Rows are points. Each copy is the shape, with its points in the same order, turned, moved and blurred by noise. Is it also mirrored, or only turned?
(in the rows, 128 means zero)

Shape:
[[ 56 143]
 [121 152]
 [180 111]
 [150 105]
 [158 216]]
Copy 1, 5 rows:
[[ 97 201]
 [142 148]
 [141  82]
 [116  98]
 [211 157]]
Copy 1 is: only turned
Copy 2, 5 rows:
[[ 72 171]
 [137 158]
 [184 107]
 [157 108]
 [191 210]]
Copy 2 is: only turned
Copy 3 (5 x 2):
[[192 153]
 [130 130]
 [ 98  68]
 [127  79]
 [ 68 172]]
Copy 3 is: mirrored

Shape:
[[181  65 155 187]
 [122 183 214 151]
 [ 84 179 137  98]
 [ 60 176 173 112]
 [173  70 157 131]
 [148 140  81 101]
 [ 60 156 120 113]
 [ 99 139  70 169]
 [125  71  77 147]]
Copy 1:
[[128 236 141 162]
 [115 141 241 137]
 [112  74 174 140]
 [ 95  82 208 161]
 [100 212 129 143]
 [143 118 102 112]
 [111  78 158 182]
 [169 101 119 198]
 [118 158  84 194]]
Copy 1 is: mirrored
Copy 2 (9 x 4):
[[177  98  68  86]
 [178 200 180 103]
 [ 87 167 186 115]
 [119 165 212 134]
 [157  91 114  55]
 [ 59 140 119  80]
 [ 79 140 181 149]
 [ 74 131 107 162]
 [ 95  78  86 116]]
Copy 2 is: only turned

Shape (9 x 6):
[[125 147 113 135 137 118]
 [198 118  80 124  92 153]
 [145 117 115  77 151 125]
 [101 128 174 156  74 183]
 [166  98 163 139 109 102]
 [ 97  71 131 111 172 124]
 [152 112 163 108 173 146]
 [128 130 140 110 127 109]
 [150 137 222 106  83 135]]
Copy 1 (9 x 6):
[[136 121 118 122 133 120]
 [162 112 127 141  44 154]
 [154  99 143  73 118 130]
 [ 95  77 130 174 145 202]
 [147  64 176 153 115 118]
 [136  45 100  76 146 120]
 [184  71 139 101 153 149]
 [129 103 152 111 135 127]
 [128  77 217 152 155 181]]
Copy 1 is: only turned
Copy 2 (9 x 6):
[[139 156 123 132 141 120]
 [185 167 150 105  61 133]
 [162 128 136  89 152 153]
 [ 68 187 198 125 108 146]
 [138 129 189 117 122  86]
 [107  78 129  97 149 142]
 [153 109 175 133 155 156]
 [135 147 154 107 157 121]
 [128 175 249 121 166 124]]
Copy 2 is: only turned
Copy 3:
[[102 149 128 109 130 110]
 [ 54  89 186 128 102 113]
 [117 126 167 110 158 150]
 [119 142 114 124  25 160]
 [142  83 142  91  96 105]
 [143 111 102 127 160 169]
 [161 125 160 147 132 138]
 [128 136 142  89 123 130]
 [176 131 176  76  46 134]]
Copy 3 is: mirrored

Shape:
[[134  39  84 172 180 113 177 202 127]
 [165 117 155 172 134  82 126 127 151]
 [139  75 151 211  80  89  80 131 134]
 [132 114 117 131  68 135  78  69 147]
 [165 137  94 111  89 170  56 188 118]
 [163 124 155 115 105 209  80 146 137]
 [ 79  97  97 198 147  85 179 212 147]
 [133 113 128 105 150 139  76 171  97]
 [104  59 176 179 184  64 123 183 229]
 [172 152 152 153  80 149  80 118 142]
 [110 121 107 166 163 184  99 150  86]
 [133 113 175 124  61 160  99 119 100]
 [108 100  79 163 129  82 162 189  76]]
Copy 1:
[[136  70  73 135  80  69 150 196  57]
 [173 159 121 145 139  87 150 148 134]
 [189 169 160 153 105  52  89 118 108]
 [166 175 121 154 110 155  83  70 145]
 [118 137 127  89 115 149  25 168 148]
 [138 158 164  77 104 180  95 145 129]
 [ 91 126  63 127  84  20 140 167  82]
 [103 103 139 106 154 136  88 143 117]
 [184 117  92  56 125   7 183 113  98]
 [163 202 155 121 122 146  93 138 155]
 [ 88 147 129 124 132 142  92 156  51]
 [124 164 191 133  88 151 100 105 154]
 [ 80 105  92 182 103  60 107 175 100]]
Copy 1 is: mirrored
Copy 2:
[[ 89  78  55 167 101  88 195 158  62]
 [106 148 124 138 179  64 169 130 133]
 [ 91 134 185 199 139  83 136 144 127]
 [125 129 154 148 104  84  81  62 178]
 [202 149 120 151 108 109  72 147  86]
 [200 118 124 159 154 143  92 134 150]
 [ 70 144  77 137  67 100 206 173  88]
 [126 126 113 113 132 136  95 155  81]
 [ 44 106 113 126 153  61 179 246 141]
 [172 158 164 164 165  98 106 103 153]
 [124 141  84 167 127 170 118 112  99]
 [166 128 191 140 133 138 130  85 138]
 [ 93 149 107 133  73 104 185 110  51]]
Copy 2 is: only turned

Shape (16 x 12):
[[155 108 169 147 179 147 125 113 139 141 120 134]
 [162 159 100 202  92 187 180 202 123 149 108 108]
 [ 70 136 148 107 166 142 140 194 146 173 127  92]
 [115  79 167 105 131  76 187 181  72 172 146 173]
 [ 74 153 103 109 103 151 128 122 110 117 136 140]
 [ 88 150 146  91 112  90 152 202 111 114  89 168]
 [ 76 141 189 195  98 145 153 148 150 114 124 130]
 [129 137 131 125 140 167 172 182 149 105 146 124]
 [116  75 106 142 163 177 118 113 126 128 156 161]
 [157 166  82 104 110 133 171 127 169 103 155 120]
 [111  86  96  95 123 115 141 111  71 124 117  84]
 [ 67 162 130 170 116 144  83 160 166 167 111 160]
 [149 164 105 179 109 169  96 150 158  71 169 111]
 [169  85 153 107 108  82 129 115 151 109 153 186]
 [102 115 108 206 169 103  92 102 144  90 110 152]
 [ 93  81 146 138 156 153 125 157 176 101 118 101]]
Copy 1:
[[151  84 158 126 144 145 117 115 176 112 129 117]
 [202 124  95 128 187 160 147  98  94 217 122  76]
 [149 139 157 166 179 157 100 192 122 157 180 127]
 [177  29 188 150 123 133 122 201  70 152 115 151]
 [ 85 127 108 160 100 144 136 143 110 179 141 127]
 [139 133 169 166 119 179 171 210  95 170 102 142]
 [159 106 134 188 118 149 157 152 142 153 149  32]
 [175 124 126 118 120 166 127 142 145 195 159 121]
 [127  62  88 144 121 121 111 136 183 154 138 149]
 [125 151 122  66  97 130 134 126 124 197 138 114]
 [ 99  93  87 116 124 161 100 154  71 110 125 147]
 [121 152 134 214 165  90 158 157 157 170 125  92]
 [173 172  68 135  94 121 157  89 159 165 151 109]
 [157  88 158 103  60 104 131 165 148 125  71 129]
 [118  99  90 140 138 112 211 140 184  93 126 114]
 [160 125 101 142 134 163 113 186 191 127 154 103]]
Copy 1 is: only turned
Copy 2:
[[147 112 140  91 164 146 147 132 143 141  98 145]
 [119 249 129 147 164 128  91 184  97 153 127 103]
 [114 126 107 123 104 143 159 179 136 119 109  47]
 [132 111 112 144 127  48 217 197  88 141 100 143]
 [100 130 134 176 104 123 144 107 103 127 169 112]
 [ 93 146 142 197 113  86 188 163 100  80  88 113]
 [150 166 160 185 123 131 142 135 151 181  85  95]
 [119 177 125 155 173 137 168 159 142 123 153  94]
 [117  80 119 139 174 137 125 142 110 163 166 136]
 [134 198  90 156 165 111 135 101 138  90 173 125]
 [143 112 100 130 143 130 164 101  26 119 138 116]
 [103 124 151 168  86 124  75 157 157 135 106  98]
 [163 177 174 161 184 129  91 106 139 123 176  81]
 [191  99 125 170 160  73 154 136 137  89 131 186]
 [120  79 150 161 182 105  78  80 131 146  79 111]
 [142 111 115 168 166 182 145 149 141 128 110  87]]
Copy 2 is: only turned
Copy 3, 16 rows:
[[ 93 130 131 166 139 163 127 152 158 118 106 119]
 [129 153  80 129  51 124 111 218  82 162 175 114]
 [ 74 207 136 129 146 105 104 133 131 167 153  68]
 [ 82 169 131  89 138 135 212  84  72 120 131 108]
 [131 135 168 107 111 133  64 103 100 123 165 105]
 [ 86 193 175  78 118  80 125 120  81 110 139 147]
 [ 62  96 171 123  79  96 113 171 112 143 142  76]
 [ 91 169 120  96 105 139 105 174 135 109 176 100]
 [105 107 125 153 165 191  98 129 114 105 173 111]
 [153 143 103  86  87 120  89 135 178 105 186 136]
 [130 137  83  91 148 141  77  77  93 128 105 113]
 [110 133 197 177 130  85  90 157 109 165 177 113]
 [163 103 131 125 113 114  66 212 139  87 174  88]
 [124  92 146  88 159 133 171 127 153  86 138 164]
 [ 95  78 133 197 142  93  80 137 112  71 137 130]
 [ 52 129 122 120 166 120  75 166 140 126 146  98]]
Copy 3 is: only turned
Copy 4:
[[177 109 156 145 110 128  80 158 156 137 154 127]
 [141 130 157 207 118 227 174 178 148 115  74 110]
 [106 145 139 162 189 108 118 202 171 139 105 146]
 [ 94 106 115 117 146 117 116 238  72 132 163  84]
 [ 86 128 113 156 145 130 131  97 119 124 111 135]
 [108 141  62 152 166 142  91 200  74 114  88 139]
 [133  98 129 162  82 115 147 175 123 151  61 165]
 [119 102 121 182 136 150 121 174 165  76 110 133]
 [108  84 123 165 108 133  99 119 174 153 172 106]
 [152  94 101 165 165 164 158 112 146  52 132 141]
 [130 137  98 126 158 110 133 116 133 129 128  42]
 [121 140 110 180 131 154 129 149 134 199 110 196]
 [152 137  92 217  73 153 158 109 175  93 121 155]
 [161  78  61 102 100 142 112 165 111 106 182 134]
 [185  90  89 213  98 107  99 115 132 186 135 123]
 [142  94 103 157 126 102 101 172 206 138  94 127]]
Copy 4 is: only turned

Shape:
[[199 145  62 170 172  96  92 116  83 136 150  90]
 [ 89 210 153  63 180 157 182  78 121  86 113  81]
 [160  62 151 119 205 102 131 107  86  96 106 122]
 [173  89 116 110 214 114 152 116 134 187 137 110]
 [ 94 170 146  86 127 141 199  85 126 101 125  97]
 [124  82  69 133 174 106 111  79 160 136 141  86]
 [ 79 106 186  79 113  84  90 156 156 147  91  89]
 [129 118 168 101  66  89 134 179 206 135  47 120]
 [101  59 110 107  68 127 121 181 137 145  72  94]
 [145 180 150  29 109 163 198 122 163  53 123 169]
 [152 112 101 127 163 158  83  51 103 140 131 143]
 [ 85  80  98  99  48  63 103 131 194 106  80 107]
 [162 142 150 135 125 158 160  91 156 113 121  66]
 [168 132  87 180 199 165 109 137 149 121 183  93]
 [ 86 205 159 101 108 129 198  77  98 105 131 146]
 [ 97 224 112 104 152 168 178  85  90  98 126 120]
 [100  68 150 104  56  76 115 154 166 120 136 125]
 [155  95 115 178 202 119 129 124 132 122 110 162]]
Copy 1 (18 x 12):
[[126 140  77 124 176  99 121 184  24 134 102 160]
 [ 82   7 125  77 106 166 139 116 148 113  97 126]
 [179 132 119  88 105 105  54  95  65 125  98 179]
 [189 114 100 121 112 133  56 194 101 132 115 203]
 [ 90  31 114 112  80 121 119 113 150 120 126 130]
 [125 106 108 150 161 124  56 151  96 167 167 198]
 [ 95 159 145 142 120 116  46 135 211 153  76 121]
 [125 169 141 206  87 107 116 112 217 144  66 165]
 [ 85 190 102 189 113  89  68 121 181  72 105 186]
 [139  75 104  80  74 144 187  80 211 124 119 123]
 [122 152  81  97 111 165  96 130  61 161 159 143]
 [ 67 166 130 179 135  70  98  97 211 169 131 190]
 [120  74  59 168 102 134 103 114 125 148 105 136]
 [182  95  59 149 190 142 103 158  63 103 139 138]
 [ 82  53 143 112  63 120 166 123 134 113 148 100]
 [ 66  44 120  97 110 160 168 126  99  87 135 112]
 [126 169 118 169 122  51  87 105 201 145 147 153]
 [190 142 144 140 136 136  99 116  57 119 132 172]]
Copy 1 is: only turned
Copy 2:
[[141 180  83  64 128  50 100 132 127 118 195 184]
 [146 178  44  88  80 168 156 110  99 164 121  29]
 [121 189 120  81 187  77 118  68 143 195 139 110]
 [ 95 210 115 106 151 116 121 135 149 210 185 145]
 [144 160  58 145  99 154 148 110 127 149 121  52]
 [103 140  92  90 143  83 102 161 205 156 173 108]
 [ 78 115 176 152  80  82 114 130 106 196 131  62]
 [147 105 170 201 112  94 116 181  97 207  95  99]
 [103  96 161 183 154  46 175 171 125 159 136  93]
 [210 156 124 140  95 197 194 117 130 154  68  86]
 [ 81 129  89  51 153 128 130 109 154 133 136 159]
 [145  43 156 175 114  57 119 166 172 171 124  81]
 [122 188  58 139 111 115 115 154 131 145  88 115]
 [117 224 114  74 145  97  96 179 157  91 165 134]
 [157 127  51 159 103 186 141  75  98 129 133  80]
 [158 151  40  94 105 176 164 113  85 109 150  76]
 [124  98 186 201 117  75 113 126 169 152 126  96]
 [137 172 138  89 214 115  86 136 129 155 160 137]]
Copy 2 is: mirrored
Copy 3:
[[154  34 116 186 141 113 158  62  95 128 136  91]
 [168 190  52 112 131 133 129  49 161  90 207 184]
 [121 108 122 151 222  82  89 116 140 120 161 121]
 [153 109 110 172 182 147 112 121 157 143 186  49]
 [138 174  87  81 115 135 130  66 161 125 181 158]
 [ 98  94 103 194 126  97 150 100 186 154 165  96]
 [135 205  92 141 122  91 127 150 171 105  71 108]
 [135 164 134 104  80 142  78 140 202  76  44 103]
 [ 80 122  79 116  84 113  89 164 149 121  69  95]
 [178 137 128  41  95 143 111 127 189  49 195 190]
 [151  87 122 201 134 118 121 131 126 167 178 163]
 [ 86 120 113 117  65  82 131 141 228 129  42 133]
 [138 149 136 134  85 120  88  60 142 118 174 115]
 [109  85 138 205 113 134 159  85 104  83 198  83]
 [155 170 107  63 128 170 152  72 140 138 160 208]
 [154 136  66 104 115 168 153  53 120 111 194 203]
 [ 92 152 147  98  90  83 146 168 176 127  72 110]
 [ 96  86 148 187 186 157 113 113 143 102 150 119]]
Copy 3 is: only turned

Shape, 16 rows:
[[142 164 146 194 100 114 121 110 147  82 156  94]
 [168 150 100 181  71  77 168  81 127 128 148 156]
 [143 153 140 127 119 164 139 179 111 186 174 119]
 [122 163 140 146  69 136 129 169 155 177 161  79]
 [137 126 165 125 172 113 218 170 166 190  85 104]
 [132 163  92 162 134 126 132 108 185 121  77 127]
 [128 126 142  92 160 134 168 126 134 141 145 123]
 [ 77 132 164 165  72 137 111 164 111 162  70 155]
 [134 224 136 116 162 141 177 139 159  97 119 132]
 [ 79 132  82 136  95 100 110 132 127 124 174 183]
 [149 155 185 134 128 166 151 179 178  88  87 151]
 [ 92 223 138  98 147 182 108 100 172 127 171  98]
 [105 131 153 146 162 162 168 181  85 124  83  80]
 [ 72 184 125 143 117  81 161 130 188  77  71 113]
 [169 122 159  92 159 123 106 151 104  79  80  76]
 [ 88 128 113 101  67 142 218 132 169 138 154 125]]
Copy 1:
[[157 135 155 111 144 113 140 166 150 127 202  96]
 [155  91 134 142  82  49 148 141 125 164 195 137]
 [ 80 144 169 119  95 144  82 151 109 165 111  85]
 [110 115 193 108 109 122 110 159 150 164 124  37]
 [165 103 205 109 131 118  88  79  52 179  83  95]
 [178 163 133 138 157  76 140 112 148 167 119 108]
 [122 116 149 110 116 145 127  84  92 131 106 118]
 [111 102 192 210 167  94  69 157 153 144  96 105]
 [157 208 172 138 132 112 167 124  71 126 114  99]
 [ 63 108 121 124 128  64 143 151 149 135 115 138]
 [174 164 204 161 156 150 143 165 117 150  84 145]
 [ 97 212 165  99 120 140 159 103 163  93 118  72]
 [132 129 149 167 196 172  94 126  58 150 119  78]
 [176 135 171 141 191  48 184 127 104 114 105  79]
 [200 128  96 130 149 174  91 151  91  87  98 105]
 [101  72 183 141 106 115 200 101 126 169  92  89]]
Copy 1 is: only turned
Copy 2:
[[186 180 163 127 107 128 118 124 118  83 165 141]
 [187 155 140 143 115 113 105 125  41 128 106 140]
 [185 103 108 102 129 103 132  98 147 191 188 156]
 [201 123 156  95 111  93 108  75 141 160 172 119]
 [190 150 141 152  91 162 174  99 175 249  92 111]
 [147 173 107 160  85 155  76 122 150 125  96  93]
 [131 134 116 124 137 150 186 102 147 169 124 126]
 [108  90 190 139  70 119  66 116 144 192 154 146]
 [165 177  89  92  79 182 139 132 174 144 112 174]
 [116 103 103 117  65  73 122 123  83 118 142 119]
 [169 106 135 152  91 174 121 115 200 135 113 188]
 [120 191  81  64 106 145 119  62 175 116 170 174]
 [146 125 155 130 107 199 150 167 177 205 178 108]
 [150 164 153 102  13 183 108 130 145 120  83 103]
 [131 139 174 104 174 178 149 172 198 129 115 114]
 [173  94 121 103  63 170 150  52  84 169 121 109]]
Copy 2 is: only turned
Copy 3, 16 rows:
[[150 152 131 102 125  57 156 129 146 117 191 138]
 [ 87 132 127 146 101  96 161  91 104 150 208 175]
 [122 141 169 161 120 166 156 198 127  89 145 118]
 [139 144 140 149  80 115 151 206 123 135 157  91]
 [111  45 171 144 186 127 189 190  93 172 120  99]
 [158 122 124 140 175  91 105 125 111 183 172 132]
 [101 114 134 114 174 157 166 155 138 130 118 125]
 [106 115 166 159 107  73  79 145  89 106  88  99]
 [124 149 190  95 202 137 144 137 126 164 178  89]
 [ 92 129 123 105  88 153  70 128 141 122 155 169]
 [182 120 211 113 167 111 149 110 106 136 107  92]
 [137 206 147 107 172 136 119 180 200 158 149  90]
 [126  79 149 127 196 105 139 169 107  66 134  62]
 [121 105 141  65 157  71  97 117 108 194 164  81]
 [164 145 110  78 210 109 163 144  65  85 110 113]
 [ 93  97 127 129  89 164 160 123 150 171 143  68]]
Copy 3 is: mirrored
Copy 4 (16 x 12):
[[154 161 138 167 100 114 164 139 150  75 162 146]
 [200 147  75 128  90 115 165 144 121 122 160 198]
 [103 109 174 147 144 167 158 127  94 179 171 163]
 [135 105 191 156 102 141 142 174 130 156 184 165]
 [119  96 151 133 112  79 224 154  85 221 147  88]
 [112 140 109 110 135  75 188 183 164 133 122 139]
 [116 124 131 101 116 135 177  98 117 180 160 106]
 [102  65 156 144 104 111 150 170  83 114  77 184]
 [ 95 174 172  72 130  99 236 145 127 129 176 138]
 [119 150  97  80 120 169 103 168  86 115 141 163]
 [127 155 196 119 144 108 226 138 117 122  77 130]
 [ 55 169 188  93  96 163 167 142 190 133 196 148]
 [ 79  62 152 147 153 114 209 123  92 109 150  90]
 [123 145 141  70  94  65 195 214 138  81 138 105]
 [122 101 168 112 182  73 155  70 141 108 133  93]
 [177 101 139  75  81 186 202 181 117 166 153 123]]
Copy 4 is: mirrored
